Every row gives one point. Examples show where two turns around zero, p and q, send a point. Write where each new point lands after one turn and then the other. Backwards means that the second turn is done in reverse. Each puzzle has new turns, and all numbers are rounded.

Turn p:
-30 24 => 26 28
26 -20 => -22 -24
54 -6 => -10 -53
11 -17 => -18 -10
-60 18 => 23 58
Turn q:
-21 -40 => 4 -45
16 37 => -7 40
-42 -6 => -32 -28
48 9 => 35 34
Where do these land?
p, then q: 2 -40 => -34 -21
q, then p: -39 0 => -18 34
q, then p: 36 39 => 51 -13

Turn p:
26 -39 26 26 => 20 -34 31 -33
-37 30 -22 1 => -40 22 -21 16
28 -38 10 42 => 7 -51 26 -28
-48 17 -33 -59 => -6 55 -63 12
-23 24 22 -18 => -7 42 9 5
45 -23 27 42 => 16 -48 48 -14
10 28 -31 -35 => 12 13 -31 42
Turn q:
-50 -20 -36 -2 => -42 -31 -36 14
4 5 54 -19 => 39 -24 35 -4
4 -21 -28 -35 => 2 -12 -40 -28
43 -19 41 18 => 56 25 13 19
-1 55 -32 38 => -55 42 27 -2
Where do these land?
q, then p: -19 60 4 18 => -14 49 30 -28
q, then p backwards: 11 19 -50 45 => -57 41 0 -10
p, then q backwards: 0 -38 5 -66 => 64 -36 -1 -22
q, then p backwards: -9 -43 1 19 => 18 18 -35 -21
p, then q: 16 2 41 -15 => 29 13 32 -11

Turn p:
48 1 -7 26 18 -7 => 6 -17 -15 -8 24 47
51 -20 -39 11 2 40 => 21 -25 -30 -5 -36 54
-67 29 -17 -26 34 -18 => -26 73 -5 -14 1 -38
38 14 26 21 -21 65 => 15 -27 13 63 -22 44
-63 -18 17 -4 23 -22 => -42 18 -13 -3 12 -56
52 -7 3 -28 18 24 => -16 -17 18 -13 -25 52
-16 29 -10 25 -44 -50 => 53 12 7 -6 45 -34
-43 -29 29 -25 -30 -31 => -12 -17 26 -12 2 -69
Turn q:
-36 -76 -18 -59 27 -4 => 37 63 1 -70 36 11
-24 -17 -29 33 -4 -32 => 13 -31 41 -22 20 -12
-35 -11 44 -34 0 49 => -26 60 -10 15 25 41
39 20 -47 34 -36 3 => 12 -64 6 0 -46 16
30 6 -39 7 -2 11 => 15 -35 -19 -14 -22 12
-33 39 24 -49 -14 3 => -62 41 -2 -7 -13 -2
31 -4 47 -6 -14 -10 => 13 29 1 41 -24 -16
59 41 -3 40 7 15 => 5 -54 -37 44 -27 -7
-32 2 20 34 35 -35 => -7 -10 20 12 51 -42
Where do these land?
q, then p: -13 0 54 -13 38 -1 => 2 48 -23 -3 41 13
p, then q backwards: 25 4 -23 0 35 -6 => -14 -7 -18 -25 1 35
q, then p backwards: 1 35 -32 -8 -21 5 => 15 -39 1 -24 16 14
p, then q: 39 13 -31 -23 -8 -11 => -1 28 -33 11 -30 22
q, then p backwards: 27 42 -40 -42 -25 -43 => -25 -58 -27 -58 -4 14
p, then q: -49 -43 -8 4 -6 21 => 7 -20 52 -33 -17 -17
p, then q: 39 4 -22 -29 -46 18 => 26 26 -4 36 -45 24
p, then q backwards: -15 -36 24 37 -8 -16 => 4 29 -4 32 42 -10
p, then q: -54 -19 78 73 41 32 => 4 -72 52 -21 94 -16

Turn p:
0 -26 -14 -54 -31 -14 -18 54 8 => 0 -23 -3 -31 -36 -6 69 22 16
7 -76 -42 -24 21 1 -56 -31 -57 => 59 49 8 -11 56 16 65 40 -24
-32 -59 10 17 -19 -25 35 15 -27 => -41 -14 38 1 39 -34 25 36 -9
22 66 15 -21 42 -38 0 -21 -6 => 14 37 -8 17 -17 -14 -10 -78 23
-19 77 -27 18 -3 26 24 -30 25 => 0 8 -27 -17 -10 7 -84 -15 40
30 -36 -42 -25 -39 -42 -16 6 -11 => 13 -5 -16 13 16 0 69 29 43
13 24 18 18 16 66 45 -10 -8 => -26 32 -17 13 -25 0 -62 16 -36
-29 -32 25 -21 7 -18 -32 -21 35 => -5 -24 8 -34 30 30 30 -33 -19
9 52 -23 26 18 3 11 41 -9 => 21 6 23 19 -47 -19 -38 3 28
29 6 -8 13 24 1 3 6 29 => 0 4 10 25 -21 34 -8 -9 8
-31 4 88 53 -36 39 2 -8 20 => -32 -71 -15 3 15 -15 -54 -11 -71
Turn q:
-24 -21 -15 43 -18 27 0 0 30 => 33 -11 -24 19 20 33 26 -27 -6
-11 -17 -52 21 43 1 -37 -7 -13 => 30 33 -15 -21 4 3 -33 -52 23
-37 -36 -14 3 -11 34 -80 16 -9 => 87 -8 -6 27 -4 7 -42 -11 22
26 -36 8 -32 7 -17 46 47 -70 => -22 12 25 -23 -22 -15 -49 20 -86
24 43 22 -37 22 26 37 3 11 => -56 -33 -19 -12 20 -33 -4 27 2
2 -8 19 27 38 -42 -10 24 13 => -8 17 -11 10 -51 -23 14 -37 -5
49 65 25 -3 -41 -2 37 -11 -12 => -37 9 0 -22 20 -21 48 74 -7
79 38 38 -35 -28 -11 53 -54 44 => -68 -42 47 -37 28 -29 75 40 11
-53 -7 -38 2 -16 -21 -28 7 28 => 25 -1 -11 10 -28 59 -8 -16 35
-54 -20 7 11 4 4 -18 -25 -22 => 16 25 13 49 12 18 -25 -17 12
Where do these land?
q, then p: -32 -15 -15 -49 -33 -52 -29 16 31 => -19 -59 -49 -8 -13 18 7 37 -40
q, then p: 19 -9 16 -62 -17 -86 -31 -4 -36 => -17 -84 -42 -13 -28 -46 23 -31 -29
q, then p: 29 15 0 28 -7 48 31 21 26 => -11 56 34 -1 7 -1 19 30 23
q, then p: -21 25 -8 0 -14 14 41 -38 17 => -14 16 39 -29 -10 18 -36 7 -19
p, then q: 53 -20 -17 -13 -32 40 40 55 -85 => -2 44 -54 -21 -75 42 29 50 -46
q, then p: 16 39 6 55 17 -5 -8 -10 -9 => -13 18 5 4 -11 -7 -26 -21 60
p, then q: 21 -40 7 57 6 -1 55 -25 8 => 21 29 -56 58 -5 -14 -11 -31 -1
p, then q: -53 -4 5 -7 13 22 -2 -26 35 => 2 -26 18 11 15 -18 -55 5 26
p, then q: 22 10 52 52 15 74 34 26 -15 => 76 69 -3 28 -23 -2 -17 39 -10
p, then q: 16 -5 -10 -28 31 -12 -50 -24 18 => -23 -14 2 -28 60 -20 9 7 -2
q, then p backwards: -36 3 -17 -9 -24 4 -60 0 -8 => 19 30 -58 26 7 5 -23 2 3
q, then p: -35 1 -21 -26 45 -47 -22 10 14 => 12 -49 -48 -33 26 25 -11 -1 7

Turn p:
5 -24 -3 23 28 22 33 0 -20 1 0 => 20 22 -45 12 23 7 -3 11 -5 -2 -1
-17 56 -11 22 31 -39 -47 14 -17 46 -25 => -14 17 37 -1 -11 34 11 -4 85 -33 18
14 -11 95 24 39 17 -17 10 81 -1 -21 => 45 -22 48 47 9 53 22 6 -57 -63 -37
-39 73 -41 30 -5 24 -49 5 0 5 20 => -45 43 20 -9 -32 32 29 -46 47 24 -26
13 -22 38 -16 -5 5 98 26 4 -16 32 => 41 -34 -43 4 37 -11 48 33 -53 35 20
18 3 -22 -24 9 9 -34 23 -15 -2 -27 => -35 20 3 11 -24 -23 -4 10 8 -31 13
29 -23 -37 -15 16 4 2 13 -5 -16 81 => -37 -6 -44 21 6 8 -8 -40 -35 31 50
12 10 14 -5 33 -23 -21 -18 -21 -34 -27 => 9 24 25 12 -23 16 -32 37 2 -5 22
19 -13 -44 -67 -38 15 27 -96 8 7 -30 => 42 10 -8 -83 -39 -73 -48 -27 -29 0 9
-87 -13 -40 -53 -27 -40 18 8 -19 16 -11 => -44 -1 22 -85 55 -35 1 20 26 20 13
11 0 -43 34 -27 -13 51 1 7 -17 -2 => 30 13 -11 18 23 -44 7 -18 15 49 0
24 -26 84 25 -64 17 -40 22 -3 4 9 => -12 -86 -3 41 -27 14 -6 23 -12 -11 -67
-1 -11 10 23 10 2 -21 -7 -1 6 0 => 0 0 0 13 3 21 -18 -5 7 -12 -15
Turn q:
-11 13 19 -36 5 1 -49 -32 -30 0 32 => -18 -3 -8 -33 20 -5 13 -55 27 18 34
11 -51 25 -7 -5 -34 -10 66 41 9 1 => 12 -41 28 36 19 1 -6 55 57 7 -12
-37 -22 -43 1 22 -3 11 -47 -32 1 4 => 36 28 -23 -28 -32 -14 -7 -14 -7 -24 45
12 13 25 -2 26 8 7 -35 -59 15 -11 => -24 -1 -32 -30 -8 5 -12 -9 -34 34 41
11 43 -22 2 27 -22 4 -43 -25 52 -8 => 30 5 -24 -68 6 11 5 -6 -43 27 3
0 -19 43 10 18 10 -6 -62 15 -8 19 => -31 3 9 -19 -3 49 20 -5 3 -22 50
37 17 -21 -49 -49 58 45 73 63 33 -43 => 10 -65 -21 61 39 4 -42 4 -30 -37 -102
-25 23 -1 29 9 34 18 -9 -58 19 25 => -12 31 -67 -5 -31 -4 20 -15 -16 22 8
18 22 -47 -17 40 57 10 13 8 26 -8 => 6 5 -56 -11 44 -23 -9 8 -36 -37 -25
18 14 2 20 32 14 -17 -14 -15 -43 3 => -42 36 11 -13 11 -22 10 4 -17 -5 20
37 -39 -11 -17 -83 -52 33 79 40 -36 -8 => 7 -62 73 51 -42 -30 -30 32 39 -6 -73
-37 -22 24 3 -38 -46 -4 49 31 -49 -45 => 25 -1 76 78 -8 -6 -14 9 22 21 -2
-29 0 35 14 3 -51 -10 1 52 -41 44 => 4 -1 64 17 -4 11 72 7 36 -4 17
-5 8 -28 48 -8 24 -34 -38 -31 22 -6 => -2 66 -28 -37 -10 22 -21 -14 1 8 -5
Where do these land?
p, then q: 12 42 68 -18 -10 -15 14 -31 39 -17 25 => -57 -47 -39 6 -33 22 -44 4 14 7 -1
q, then p: 41 -56 57 -2 -19 -14 -6 -12 4 30 -107 => -84 -15 -32 32 -18 60 -11 -12 -5 -68 -56
p, then q: -116 -52 -25 -12 -34 3 16 40 -6 -90 9 => 83 -7 -68 26 62 -15 14 14 -25 88 54
q, then p: 54 -27 -7 -13 29 31 16 55 -37 15 -6 => -63 14 28 16 55 -16 -17 -4 35 -13 20
p, then q: 47 -22 -11 -1 44 -14 -55 -6 18 32 22 => -42 57 18 -12 -20 7 20 -32 29 -34 23
p, then q: 25 28 -34 6 -28 13 14 28 23 9 27 => 30 -6 3 -26 -50 32 10 6 -20 -12 5
q, then p backwards: 29 7 29 17 -7 -29 5 37 -35 39 28 => -20 21 14 6 -55 1 19 7 -50 -16 24
p, then q backwards: 9 17 3 -16 -29 -6 -2 -56 -15 15 23 => 9 -11 -10 -18 -28 -30 9 -29 -38 31 6
q, then p: -26 13 -39 35 11 -17 19 -28 -14 -42 13 => 16 -31 9 -11 -38 -11 24 21 16 52 16
q, then p backwards: -28 18 -7 24 -2 72 -19 13 11 -16 -13 => 2 -26 -34 39 42 43 -12 26 8 -8 -4
q, then p: -66 -9 -13 1 42 -5 23 -35 28 10 10 => 19 2 -45 34 -30 -8 14 -13 -29 50 31
p, then q backwards: 19 42 -22 -20 3 -18 -25 -4 -17 15 -32 => -10 -45 -13 12 -9 -21 -8 -15 -13 -35 30
